Each wall is flat, endless, passes through zero and stands at right angles to its row. A trip goes straight from one point to another. Which walls does it cross, in order?

Walls:
(1): [14 -2]
(2): [ 22 -20]
(3): [-57  12]
(4): [ -2 -20]
(5): [11 -7]
(6): [ -1 -17]
(7): [-18  18]
(8): [-18 -35]
(9): [-25   1]
(10): [-5 31]
(11): [-34  -8]
(12): [-29  -2]
Trips:
[-15  -9] to [ -9 -21] -> 7, 2, 5
[ -8 -15] to [28  6] -> 3, 1, 9, 12, 11, 8, 4, 6, 10
[18 34] to [22 30] -> 5

Walls:
(1): [ 12  32  -5 -13   5  25   7  20  11  14  35 -47]
(2): [ -9 -17  -9  12 -12 -22  13  17  38  14 -22 -13]
(3): [-25  45   8  -9  18  12  -4  12 -27 -34 -29  -2]
(4): [ 14   7 -16 -27   1  27  19 -26 -11 -28  17  31]
(5): [ 30  17  19 -16  15   3 -41 -11 -28 -32  -1 -25]
(6): [-17 -12   0  -4 -30  16   4 -31   8   6  -4  -5]
Trips:
[ -1   7 -60  -3 -16   8  -6  14  29 -16  -1  -8] to [  2 -10  -9   4  -1 -16  -3  -1 -19  -2  16  -7] -> 6, 5, 2, 4, 1
[ 11  12 -33  -1   1  -5  -6  -3  24  31  37  25] to [-24  -2   5 -31 -27  -6  -9  10  56   2 -11  11] -> 6, 4, 1

Walls:
(1): [ -1 -23 -29 -20 -15 -22  -1   4  -9   1  -2 -25 -10 -21   2 -11  -7 -43
  -7   7  -1  24  20   7 -41  19   8  17  47   7  17  13   6 -16 -20  21
   3  13   7 -20  14  10 -12  -8  16  -6  24  28]
(2): [ 25  24  -3  -1  12 -11  17  15  13  -3  10 -27  35 -14   5  29 -43  34
  -5  -6 -18 -14  28 -22  14  -3   2  13 -43 -17 -14 -20   5   7 -13 -13
  10  22  -7  44 -25  -2  29 -44  -4  13 -27   5]
(3): [ 11  -6  14  13  23 -24 -23  22 -22  20 -51  12  -1   6  -7 -24 -20  -6
   5  -1  22  33 -24  -4  22 -14  -5  -1 -29   7  -7  15 -28  10   9 -24
 -13  12  -7  -3  28  -1 -20   2  -3  -1  25  14]
(4): [ -8  23   5  31 -19 -20  -3   1  -8  16  19   1   3 -36  23   9  19 -24
  15   3  -8  43 -22  23 -19 -17 -11  17  10 -30 -41  -3   9 -23  11  23
  -5  12  -8 -14  17  -9  -2 -20  -3  14   0 -13]
(5): [ 16  -8   3   8  -7  20  20 -59 -11   0   2  15   9  12   6 -10   1  25
   4 -22  14 -21   4  23  -2   4 -19  16  -4 -35 -19  -9   9  -9  -2   8
  28  -4 -14   7 -26 -20   9   4 -14 -18 -13   0]
(6): [  6  -5 -23  26  -7 -11   3  -9  11 -12   4   9 -27   5 -26  26   2  14
  11   9  25   6  30  23   2  -3  39  -8 -17 -25 -18  -3 -13  -6  23   3
 -10   2  14   9  -9   2  29  27  21  33  17   4]
Trips:
[  5  -4  21 -31  -7 -29   7   3   0  15  -7  -1  -4 -37 -11  16 -11  21
   5 -18 -28   7   3  -2 -14  -5 -30 -34  -1   4  16  28   6 -33  24  12
 -22 -11  44  -1   8  20  21 -20  15  -6   9  -8] to [  8 -21 -26   3  15  -1  -8  14 -35  29  -2   0 -12  25  -1  21  30   9
   0  21  -5  12  47   7  16  13  26  -6   9  12  22 -10 -15 -19 -19 -30
  -7 -21  11  25  -7  32  -7   9  34 -29   7  19] -> 6, 4, 2, 3
[  7 -21 -25  33 -12  22  -2 -22  15  29  10  -2 -26  -9  14  12   5 -49
 -31 -24 -11  16   5  29  19  -4 -41  -8  17  16  22  13   1  11 -17   5
  20  -3   2  -8  24   6  -4   2  -5  11 -16   8] to [-15  15   9 -26   6 -16 -21 -20 -16 -15  18  -1  23  -7 -12  -7 -25 -13
  12  -4 -10  -6  -9   8  11 -20  -5 -23  29  16 -20  39   5  24  25 -15
  12 -11  11 -33  16  41 -11  -8 -25  11 -16  32] -> 5, 3
[  0 -24   1   2   5  26 -20  27  -8  25 -21  -9 -25 -26  34  56 -20   9
  16  -2  12   3   6 -12 -25   5  40  -9  41 -19 -20  14  25  26   6 -20
  25 -10  -4 -24  46 -18 -37  36 -12   0  33  12] to [ 11 -13   9  17  -4   6   7  -9  11   7 -13  25  -3  42 -18  32  13  -8
  31   5  -6 -13   0  27  27 -32  -2  -9  18  -8  -6  -2  14  19 -26  30
  18   3 -10  -8  24 -13  10  21  -2  -8   0  -5] -> 5, 1, 3
[-24   3  -1 -18 -11 -18  48 -10 -22 -13 -20   6 -19 -23 -24 -19  32  14
   5  -6 -14 -23  22  24   8 -15  10  -4  32   1 -13   0   4 -10  20 -15
  23   7  22 -15   5  14  -5  43  21  21  -1  27] to [ 13   5 -17  15  24   1  29 -14  -4 -19   5   9 -15   8  -8  15 -12   6
   6  20  27  -9  21 -26  32   6 -15   9  -3  -3   6  26   8 -44  -2 -15
  21 -27 -23  11 -31  30  -3  23  16 -33  -7   5] -> 1, 2
[ -7 -14  -1   2  27 -40   1 -20 -15  10  33  13 -28  -9 -30 -19   1 -20
   0  10  -9  -3  11  14   6 -13   3  -4   7  27  14   9   0 -19 -19  28
  25 -34   4 -14  21  31  26 -34  -6  10   4 -17] to [ 15 -23  34  -1  -3 -10  16 -49   4   2   3   0   3 -13 -23  -8 -24  40
 -32 -22  19 -45   3  35  20   6  -2  -8  20  20  32 -24 -14  -6 -40 -31
  35   4 -13  10 -24  -6  43  14   3 -20 -14  10] -> 4, 5, 6, 2, 1
[ 22 -16 -29   6  14  -3 -19  20   0 -43  13   3  -9  26  10  -6  11 -43
 -16  -7  -5   9  13 -25 -35  42 -13 -20  -6   5   3 -20 -21  26 -23  15
  -9   7 -18  12  35 -15   0   7  -2 -19  32  -2] to [ -3   7  -7  18  23 -21  27  16  -5  20  10 -21  -7 -36 -11 -10 -11  10
   5  36  22   0 -22  15  -9  13 -56 -14   9 -13  -8  -7 -19  -1 -21 -19
  22 -12   5   7  21 -14 -19 -12  -8  21   9  42] -> 4, 2
[ -8  -3  28   6   6  20 -14  -9 -41  42 -15  -9 -22  16 -17   6 -15 -13
  18  38   0  -1 -18  -7 -28  20 -22 -29  30 -20  10 -28  36  10  16  16
  23  14   2 -17 -17   6   1 -39 -56  -3  -7  -8] to [ 24  18  17  13  -8  -6   5  27  25 -32 -18   0  -4   8  -1 -13 -10 -12
   4  -7  18 -15 -17 -25   7 -20   0  -1  18   0  11  22 -19 -45  -5  17
  15 -20  -2 -25  -5  18   4 -17 -24   4  -1  17] -> 3, 5, 4

Walls:
(1): [  3 -33   1  34   7 -12  21   0 -26  -3 -17  10 -24 -11  10  -2  23  -5
  32  39  15 -37   3  -3  -1   0  -6  -1  21   6   4  17 -20 -26   6  -5
   0  34  10  13  35  -1  33  -5  14  -1  21   5]
(2): [  0  -1  -5  34 -12  12  -1  15 -27  -4  54  -8  -2   1   2  -4 -44   2
 -11 -16  -1  47  -8 -15  -9  -4   0  -1  -6  14  -5  34 -25   6  13  -8
  14   0  -1 -25   7 -14 -10 -26 -20 -19 -19   7]
(3): [-19  14  -4  22  -6 -39   7  24   0  -9 -31 -27  10  17   6  16  -7  27
   9 -11   3   7  -6   1  29  -2  -5  18  -5   4   9  34 -24  43  33   3
  18  -1   2 -14  -2  32  13 -16   7   7  22 -16]
(4): [-15 -12  13  14 -13   5   0 -16  -3  31 -29  18   9 -29   4 -16 -14  -8
 -39  18   6   7  14 -19  37  -3  -2  23 -14 -13   0  13   7  31 -12  29
  -4 -20 -15 -13 -31 -32  13   7   7   7  -5  -7]
(5): [  5  11 -16  10  12  49  -8 -21 -22   4 -11 -20  18 -24 -19   3   3 -15
 -12  -8 -17 -30  12 -19 -10  15  23   1 -10 -11   5 -20  10   3 -19 -40
 -11  24  21 -12  -1 -15  16  -4  -8  -3   0   6]
(6): [  0  25   9  -3  16  29  -7  -2  47  -5 -21  22   8 -10 -13   4 -38 -16
  -2 -19  -2 -11   3  -2  -6  -7 -23  -3  17  15 -16 -14  25  -7  12   7
   5  -7  15 -21  25   1   9  29   1   9  -3 -14]
(7): [ -4  -4  24  -4  -7 -11  39  19 -13  -4 -28  42   9  11 -10  26  14 -28
   5 -20 -24 -14   7  18   5   5  -9  -3  14   5 -11  20  -6  17  -6  12
 -17  34 -12 -17  19  -3   8   4 -14  -8 -28 -12]
(8): [ 16  -5  29  22  -6  24  -8  -7  21  19  23  17   2   5 -40  -9 -17  27
  60   8  -1  18 -46   0  -8   2  -6  -5  16  -1  32  -7   6  10 -24 -30
  -6   7   3 -23 -17  23  11  11   9   9  -8  -7]
(9): [-17   7 -18  -6  17  -2  -1   1  -9  -6  27 -16 -30   6 -11 -12   3  22
  -9  45   2   1 -23 -26  19  31   9 -20  -5 -13  -5   3   9 -23 -24   1
  11 -21  -5   8   3 -13   6 -44  10  17  -3  22]
(10): [-24  27   0   4  11  15  20   1  -2   0   7 -22 -14  -6 -13  -8   0  -5
  -7   5  18  12   8  18  10  28   0  17   6 -37  -7 -11 -14 -20  22  25
  10 -11  18 -21  12 -15  12  41   3 -12  -6  -1]
Trips:
[ 19  -2   7   0 -16  47  41 -11   5 -42 -16 -29  -9  22  13  -7 -36 -32
   6 -15 -24   4 -12   8  -6  10  16  35  -1  -9  -2  -2  10 -24  -2  -1
  -3 -14 -20 -11  37  38   0  25   0   0 -14   9] to [ -3  22  -2 -15 -21  29  19  -3  -4  25 -14   0 -10 -18  21  22 -17 -18
  -9  -7   7  13  21  -5 -26  18  10 -15 -10   5  27  -1  17 -14  -1  -8
  -7   8  15 -13  20  -8 -12 -28  25 -31   7 -19] -> 8
[ -8  40  -1 -22   1 -23  28  14  30  -4 -14  -8  19  19 -29  10   1  20
  17 -21 -19 -21  10  10 -36 -18 -18 -19   3 -16  21  -2  44  -7  -4 -19
 -21  13   4  18   5 -31 -17  -7  -1   5  27   9] to [ 28  23  22  31  -6  -6 -10   5  -2  21 -29  -4 -35  -4   6  -5  19 -15
  -5 -45 -25  18 -23   8   4  -8 -51  12   3 -30  -6 -24 -29   0   1   8
   2  18  16  11  11 -24  17  12  22   7  46 -35] -> 3, 10, 1, 5, 4
[  3  -2 -13 -12  -3   3 -17  -7 -10   1  -5  11  15 -21 -22 -22 -25 -11
  21   9   7 -26  -5 -20 -17  -4 -25 -12  13 -16  21  14  -9  -7  14   5
  -4  19  -1 -13  -1  -6  15  17 -12  13  20  11] to [-22 -13  19  -1  14  16  20  -8  -4 -16   3  -8  14 -22 -20 -25  41  12
 -11  -5  10  26  -2 -18   6  10   7  -2 -20  -5  23  12  17   9 -10 -25
  11 -20  14  12  -7  31 -17 -22   9 -24  -8 -13] -> 9, 10, 6, 2, 1, 3
[  9 -21   9   8 -11   2   2 -22   3  28  17  25 -25  30  14 -40   9   6
  -3  16  12  12  34 -11 -15  -6 -38  -8  14 -14  -2   7  22  -6   9 -15
 -31  11 -13  18  18  -2  10  -7  -3  29  -2  21] to [ -6   5  -2  25  11  19  14  19  -5  12  15 -13 -21 -13  29  15  25 -12
  -3  26  35 -14  -7 -18  28 -17  10   8 -18  25 -12 -19  10  18  -6  28
 -10 -12  11 -12   2 -12  -7  -6  21  -7  14 -31] -> 8, 10, 3

Walls:
(1): [ 19  -2   1  -7  10  -3   5 -14  15 -12  -1   6 -32   6   6   1  15 -18
  18 -12 -24  -6   2  22  -8   8  -5 -24   5 -17  21   0  -8  -2 -26  -5
   3  -6 -32  -3 -10 -10  -1  10  -7 -20   3  -9]
(2): [ -5  11   1 -21  13  22  12  -2  -4   0  -4 -24 -12   8  20 -17  11   0
 -18 -28 -21 -17 -12  13  11   0   4  -3  -1  16  35   1 -14  -9  -2   4
 -22  27  -1   6   9  18  17  -6   2  24 -20   5]
(3): [ 10 -10  -1   1  -9  41  19 -27  33   6  18   1  31  11   9  20  -9  -3
 -12 -28  -3 -13 -30 -16  -1   1  17   2  -8  -9   0  10  22  -1  -7  21
 -23   7  -7  18  -1   3  -3  28   0 -35   2  -5]
(4): [-27   8  -9  -8   7  12  -3 -28 -26   1  12 -27   2   3  26 -14  -6  -3
   0  42   7  19  19  -5  -7   3   4 -11   6 -11  -5  -7  11  -8 -14   8
  15   0  35   3 -13 -24  -8   6  22 -11  -7 -26]
(5): [ -5 -10  -1   2  25 -24  10 -13  13  25  10  23   0  14  -9  22  14  23
  -4  -2 -18 -56 -24  11  13  11  19  -1   3  10 -34  39  22   7 -20 -29
   6  -8  26   0   5  13 -15  18 -20  13   4 -17]
(6): [ -6   4   4 -15 -16  27  -6  -3  12   4  -9  -6  18  16  32  14 -15 -17
  51 -17  -9  -6  19  17  -1 -10   6  18  -5  15  -2 -28 -32  16 -23 -30
 -13  13   2   7 -19  -8  19  -1  -9  12   3  16]
(7): [  8  10  -3  -8  -9   5  23 -23  -1  14   4 -27  -4 -14 -20   3 -25 -27
  -2   7  -4 -16   1   2  -1 -27   3   9  12  22  19  27  -3 -16  -3 -18
  21   8   3  -8  21  -1   9   7 -22 -12  12  -4]
Trips:
[ -3  -4  10 -17 -28 -13 -20  29   2 -22  12  45  13  36   4   5 -13  -8
 -15 -25  -3   8 -12 -12  -6  21   5   8   9  11   5  28  23   7 -17  18
  10  14  24   9  -7  25  -6  -1  -4 -10  13 -13] to [  2 -17  -5   4  12  -3 -13  27 -14  -1 -11  -2  -1   3  14  -2 -37 -28
 -14  24 -11   1  12 -25  -8   2  -2  -3  23 -32 -13 -15  -2  14   3   3
 -10 -22  -3 -16  15 -19 -23 -10 -37 -15   0   8] -> 5, 4, 3
[ 19  15   8  -4   1  36 -27  -7  -7 -42   5  -6 -15  -8 -11  -1  -1   5
 -10  -2  -1  -5 -14 -18 -24 -12   3 -23   7  33 -10  -4   2  17 -13 -35
  12  19  14   3  60 -14 -15  11   5  10   3  19] to [ 11 -26 -21   0  -6   0  11  19 -10  25  -5 -17 -14 -15   6   1  18   7
 -23   5   4   4   7  -8 -41   6  -2 -20   0  35  18  -8 -16  14 -15  10
 -12   8   7   2  -1 -28  -2 -10  31   6  11  13] -> 5, 4, 6, 7
[ -2  10 -18 -16  24  44  -9  -5   4   1  17  -1 -30 -12  10  36  22 -10
   0  17  30  14  15  -4  12  19  -9   3   2   0   8  18 -11 -11 -21  -7
  25  16  11   3  17 -12 -19   8  10 -16  -5  -8] to [ 13   9 -29   1  -5  12 -13   9  24  32   4  -7 -17   3 -34   0   1 -10
  16  -2 -27   0 -15  15 -11   7 -10  17  -4  12  11   9   1  11 -11 -23
   8 -10  -4  11 -18   3 -28   2  11  -1  -4 -10] -> 5, 6, 4
